Each row of a before or after table is a point. One or more steps were done to the points. Then noise was added and the rows were shuffled. The steps act on columns, c1 being the first. Write out the steps. A step turns or swaps two columns, mirrors them in a line or flattens them onto one, adds a multiple of one to another, or multiplies or shifts one. Angles are multiples of 10 degrees, from the lower column toward the higher: turns from -170 to 170, lines from 10 to 170 but not 90. Use the fewest steps. Two steps may share a column if one is a turn and the other turns, adds or multiplies; they go together, in the order done. Otherwise the lowest column goes first.
In the rows, zero is written as 128.

Before (8 x 3):
155, 164, 110
101, 155, 82
132, 172, 94
111, 154, 162
130, 173, 126
122, 116, 106
100, 75, 133
89, 46, 90
After (8 x 3):
102, 155, 142
86, 45, 150
100, 77, 193
120, 112, 166
155, 164, 172
112, 154, 223
132, 171, 185
129, 172, 155
Steps: shift c3 by 60

Before (11 x 8):
149, 167, 119, 126, 79, 139, 132, 98
115, 112, 52, 195, 175, 104, 132, 99
126, 147, 96, 100, 89, 95, 128, 93
142, 147, 63, 218, 181, 84, 151, 126
136, 114, 140, 127, 105, 142, 159, 93
182, 117, 42, 124, 96, 162, 155, 90
104, 120, 170, 74, 150, 120, 110, 171
168, 128, 98, 124, 157, 114, 137, 110
85, 147, 148, 83, 162, 157, 138, 163
140, 131, 103, 154, 64, 101, 110, 131
107, 117, 136, 67, 157, 132, 191, 167
After (11 x 8):
159, 115, 104, 151, 140, 149, 139, 145
110, 146, 163, 173, 149, 123, 96, 75
95, 120, 149, 130, 168, 117, 73, 92
99, 115, 156, 180, 136, 181, 81, 95
147, 167, 80, 139, 120, 127, 130, 161
158, 112, 173, 86, 52, 141, 186, 126
125, 147, 184, 74, 61, 168, 204, 141
145, 117, 97, 169, 43, 135, 140, 192
163, 147, 89, 108, 96, 147, 95, 139
130, 131, 157, 122, 99, 143, 125, 173
120, 131, 62, 90, 103, 128, 141, 137
Steps: turn c1 and c8 by 110 degrees; swap c3 and c5; turn c6 and c7 by -120 degrees; turn c4 and c7 by 110 degrees

Before (10 x 12):
153, 170, 82, 165, 154, 113, 129, 153, 157, 188, 110, 156
150, 95, 121, 177, 122, 93, 119, 87, 155, 127, 168, 163
114, 169, 89, 167, 93, 123, 106, 175, 160, 174, 151, 117
147, 91, 139, 85, 119, 84, 146, 128, 91, 114, 138, 102
168, 117, 100, 132, 91, 88, 147, 126, 158, 193, 120, 116
103, 144, 166, 126, 79, 139, 174, 164, 81, 136, 160, 107
106, 152, 147, 89, 101, 171, 165, 129, 109, 103, 195, 124
86, 164, 108, 140, 76, 118, 188, 156, 107, 100, 146, 116
109, 88, 164, 101, 132, 128, 131, 103, 160, 159, 140, 107
100, 147, 139, 105, 123, 153, 113, 80, 100, 139, 152, 150
After (10 x 12):
149, 87, 139, 131, 118, 83, 82, 128, 89, 113, 142, 124
167, 115, 99, 90, 90, 84, 128, 128, 152, 196, 125, 135
99, 150, 141, 172, 122, 151, 112, 78, 100, 139, 150, 167
108, 87, 161, 143, 130, 127, 99, 101, 161, 159, 140, 126
113, 166, 87, 142, 92, 119, 169, 178, 158, 173, 146, 133
82, 161, 108, 9, 77, 122, 117, 152, 105, 102, 143, 135
155, 93, 120, 109, 127, 94, 174, 92, 153, 122, 164, 182
103, 142, 171, 38, 75, 139, 110, 166, 82, 138, 161, 126
107, 154, 151, 85, 101, 169, 81, 129, 112, 100, 196, 144
154, 170, 86, 103, 159, 111, 162, 155, 156, 188, 114, 179
Steps: turn c4 and c7 by 110 degrees; multiply c4 by 2; shift c12 by 20

Before (12 x 20):
146, 142, 155, 80, 75, 146, 92, 122, 113, 175, 130, 116, 69, 132, 125, 81, 101, 144, 98, 44
179, 105, 79, 97, 77, 141, 131, 134, 196, 89, 138, 127, 167, 144, 115, 172, 125, 145, 91, 154
141, 145, 174, 82, 116, 130, 89, 160, 207, 153, 44, 137, 110, 113, 123, 130, 166, 144, 122, 74
60, 111, 109, 108, 61, 129, 67, 101, 176, 203, 114, 111, 90, 157, 118, 84, 50, 150, 113, 95
114, 118, 195, 200, 108, 126, 99, 156, 132, 83, 101, 124, 156, 145, 113, 116, 113, 146, 114, 153
102, 106, 133, 107, 162, 109, 68, 98, 118, 101, 92, 122, 124, 127, 103, 143, 115, 108, 67, 116
89, 113, 153, 114, 147, 139, 128, 122, 150, 137, 118, 123, 106, 123, 94, 119, 155, 167, 107, 150
154, 84, 118, 55, 138, 90, 150, 148, 93, 110, 137, 110, 131, 164, 114, 165, 104, 123, 88, 85
89, 83, 106, 159, 139, 157, 106, 37, 99, 147, 102, 175, 171, 112, 176, 125, 100, 114, 103, 158
111, 143, 161, 173, 144, 175, 87, 95, 171, 118, 51, 127, 132, 175, 152, 180, 109, 75, 137, 134
119, 97, 76, 78, 94, 118, 75, 153, 147, 105, 171, 18, 183, 143, 85, 147, 147, 144, 188, 114
133, 125, 109, 131, 134, 95, 83, 134, 60, 99, 112, 126, 91, 175, 145, 137, 127, 119, 112, 102
After (12 x 20):
93, 105, 83, 124, 55, 161, 130, 134, 195, 88, 141, 125, 169, 147, 116, 167, 125, 147, 123, 150
117, 84, 119, 59, 98, 171, 149, 144, 93, 114, 136, 110, 130, 165, 118, 163, 106, 125, 166, 84
130, 124, 112, 101, 120, 107, 84, 135, 62, 102, 113, 124, 88, 175, 142, 138, 126, 122, 143, 105
122, 141, 154, 118, 68, 176, 89, 124, 113, 176, 134, 118, 73, 133, 123, 84, 103, 144, 111, 46
198, 113, 111, 122, 90, 148, 66, 99, 175, 205, 115, 114, 92, 157, 117, 84, 54, 149, 70, 95
145, 115, 194, 166, 107, 65, 100, 156, 132, 80, 104, 125, 155, 147, 110, 116, 112, 146, 115, 154
116, 96, 75, 97, 151, 165, 73, 154, 149, 104, 169, 20, 186, 145, 86, 150, 145, 141, 62, 114
174, 82, 107, 167, 130, 117, 104, 38, 99, 145, 102, 176, 170, 111, 176, 126, 103, 115, 145, 159
170, 114, 155, 129, 137, 148, 127, 122, 153, 136, 119, 122, 105, 124, 95, 117, 155, 165, 147, 151
179, 107, 133, 97, 111, 138, 66, 99, 119, 104, 89, 120, 124, 126, 103, 143, 115, 109, 186, 118
117, 144, 174, 108, 115, 165, 90, 162, 208, 151, 43, 137, 111, 112, 122, 129, 166, 143, 125, 73
142, 143, 159, 190, 149, 112, 87, 94, 171, 119, 51, 125, 131, 174, 152, 179, 106, 75, 130, 135
Steps: turn c1 and c19 by 160 degrees; turn c5 and c19 by 50 degrees; turn c4 and c6 by -60 degrees
